Every row gives one point. To make a cloud, some directions were put in groups of two or more. Within a group, all points are equally far from the middle, so they leave a hole (a ring in 2 directions, a hollow ball in 3). The other directions are filled evenly. Then the cloud was stretched, turned, moved and blurred a little. How many holes are there, and how many directions does each take, smallest first?
In the rows, zero is written as 128.

Cloud (19 x 3)
[[103 162 138]
 [ 97 188  75]
 [ 90  78 105]
 [159  75 103]
 [190 127 122]
 [124 175 141]
 [184  68 133]
 [ 92 125 137]
 [120  69  77]
 [ 85 185  89]
 [155  59 129]
 [143 129  67]
 [ 59 156  97]
 [121 168 151]
 [130 153 171]
 [193 124 124]
 [ 60 149  99]
 [101 186  75]
 [182 167 145]]
Holes: 1 (2)

Cloud (29 x 4)
[[125 140 190  74]
 [157 105 206  87]
 [162 206 153 140]
 [159  99 165  88]
 [ 66 102 139  60]
 [ 59 134 143 109]
 [ 91  68 114 151]
 [ 92  93 111 178]
 [130 121 146  74]
 [116 155  75 118]
 [111  53  71 112]
 [184 121 170 145]
 [174  84 119 160]
 [175 155 185 167]
 [ 64  85 140 181]
 [155 117 196  77]
 [105  79  59  78]
 [118 131 129  33]
 [152  83  83 180]
 [145 147 114 171]
 [105 115 186 140]
 [115 162 115  57]
 [ 77 137 116  92]
 [111  94 143  82]
 [194 150 158 181]
 [144 137 114 145]
 [174  83 137 172]
 [150 197 141 110]
 [161 121  91 109]]
Holes: 0

Cloud (48 x 6)
[[100 106  56  87 140 100]
 [ 73 106 111 193  53  83]
 [ 95  76  96 179  97  61]
 [146 122 145 202 150 135]
 [ 67 121 115 204  97  63]
 [192 159 156 156 106 150]
 [ 72 127 143 112 135  56]
 [126 175 153 107 100 132]
 [141  60 103  23 116 126]
 [161 154 143 146 160 110]
 [ 94 106  84  99 131 157]
 [104  96  89 119  32 154]
 [ 74  71  78 105 167  30]
 [ 89 148 126  58 119  53]
 [119 154  87  44 104  88]
 [ 90 142 176 142 155  59]
 [ 76  54  86  98 150  84]
 [168  88 104  40 117  81]
 [153 151 145 213 150 110]
 [142 110 109 168 110 189]
 [129  32  49 200 126 131]
 [105 101  91 119 135 103]
 [180 154 139 187 145 141]
 [117 116 114  77 176 159]
 [147 142 131 129 141 165]
 [ 62 183 132  78 152  74]
 [111  69  42 143 111 124]
 [101 123  92 173  83 141]
 [191 138 143 103 151 171]
 [156 111  63  58 131  71]
 [101 123  78 169 120 103]
 [140 100 103 144  68  87]
 [ 87 123 144 159  79 124]
 [ 90 120 163 108 147  88]
 [138 114 157 185 166 130]
 [112 125  98 118 147  61]
 [103  96  84  88 140  76]
 [119  82 163 164 145 104]
 [126 177 113  86 156 145]
 [178 142 119  85 192  94]
 [134 125 133 101 118  57]
 [128  88 119  65 118 103]
 [157  87 119  88  72 168]
 [123  96  70 130 153  81]
 [116 194 144  74 168 163]
 [ 53  59 110 100 141  70]
 [145 122 115 163 133 142]
 [115 172  66 192 199 141]]
Holes: 0

Cloud (73 x 8)
[[157 159  34  94 109 144 118 116]
 [140 114 124 126 186 222  80 141]
 [187 163  95  99 111 131  80  69]
 [156 159  88  64 110 183  91  88]
 [134 181 124 116 184  98 143  53]
 [145 181 172 108 114 140  72 147]
 [178 106  73 113 207 165 120  61]
 [ 62 178 164  83 166 127 123 116]
 [157 162 158  84 112 142  84  60]
 [146  84 141 112 199 155 170 134]
 [186 163 129 155 171 177 164 136]
 [ 65 152 164 147 164  83 170 128]
 [ 96 123 180 157 156 200  99 120]
 [ 76 106 162  77 181 124  67  95]
 [ 72 126 169  55 158 103 123 145]
 [106 175  72 103  95 108 124 177]
 [ 70 107 165  69 182 100 105 147]
 [ 62 136 196 142 172 122 127 101]
 [ 89 172 168 106 155 109 180 121]
 [ 78 141 168 104 160  63 117 134]
 [103 204 105  87 140  98 102  70]
 [ 92 115 115 134  78 109 100 148]
 [159  89 100 158 196 119 121  46]
 [139 148  58  78 172 163 107  81]
 [144 164 109  78 132 154 150  40]
 [100  91 119  95 144 114 172  58]
 [ 95 120 125  65 190 139 103  63]
 [ 84 138 115 155  97  90 147  72]
 [ 67 134 116  48  93 166  80 110]
 [ 30 107 131  63 141 136 142 164]
 [106  71 155 123 197 161  76  98]
 [170 120 125 106 142 199 123 182]
 [ 53 192 122  76  98 131 109  77]
 [ 95 128 136  64  94  72 137  92]
 [132 130 177 182 126 142 120 165]
 [107 111  59 117 166 133 179  71]
 [ 70 129 148 122 126 193 150 186]
 [ 60 124 128  54  74 157  92 156]
 [160  87  92  97 155 142 162  56]
 [116 175 124 102 108 187  41 133]
 [170 120 127 156 155 151 193 131]
 [107 184 108 109 132  98 157  30]
 [113 202 188 150  93 155 109 163]
 [ 64 158  67  85  89  81 100 129]
 [ 79 182  79  61  98 121  78 100]
 [167 165  91 124 178 152 119 160]
 [ 35 143  83  92 113 135 141 165]
 [105 129 101  87 182 192  92  99]
 [144  82  73 112 159  75 155  97]
 [119 188 187 158  93 143 115 166]
 [126 180 117 182 104 146  98  94]
 [127 106 109 102 235 115 116  71]
 [158 179 123 177 136 167  80 148]
 [ 67 184 121  64  56 145  89 109]
 [146 199 108 116 155  95 103  82]
 [115 151 133  61 107 102 174 102]
 [150 209  95 150  78 148 127  77]
 [122  96 117 168 227 111 114 110]
 [178 182  92 129 184 166 126 100]
 [ 44 137 165 114 139  77 101 169]
 [ 76 194  95 102  51 137 123 161]
 [ 80  91 175 128 173 162  57 141]
 [130 178  62 157  90 107 132  91]
 [110  89 180  74 183 140 110 141]
 [113 102 146  57 134 108 112 152]
 [ 99 171 167  77 113 183  54 121]
 [177 124 109 140 213 179 149 137]
 [142  89  59 142 176 100 174 124]
 [186 162 107 144 147 156 124 172]
 [ 92  83  71  98 182  90 133 160]
 [109 164  53 144 129 152 101 108]
 [177  82 142 145 165 165 139 158]
 [155  98  71 142 120 163  88 113]]
Holes: 2 (2, 6)
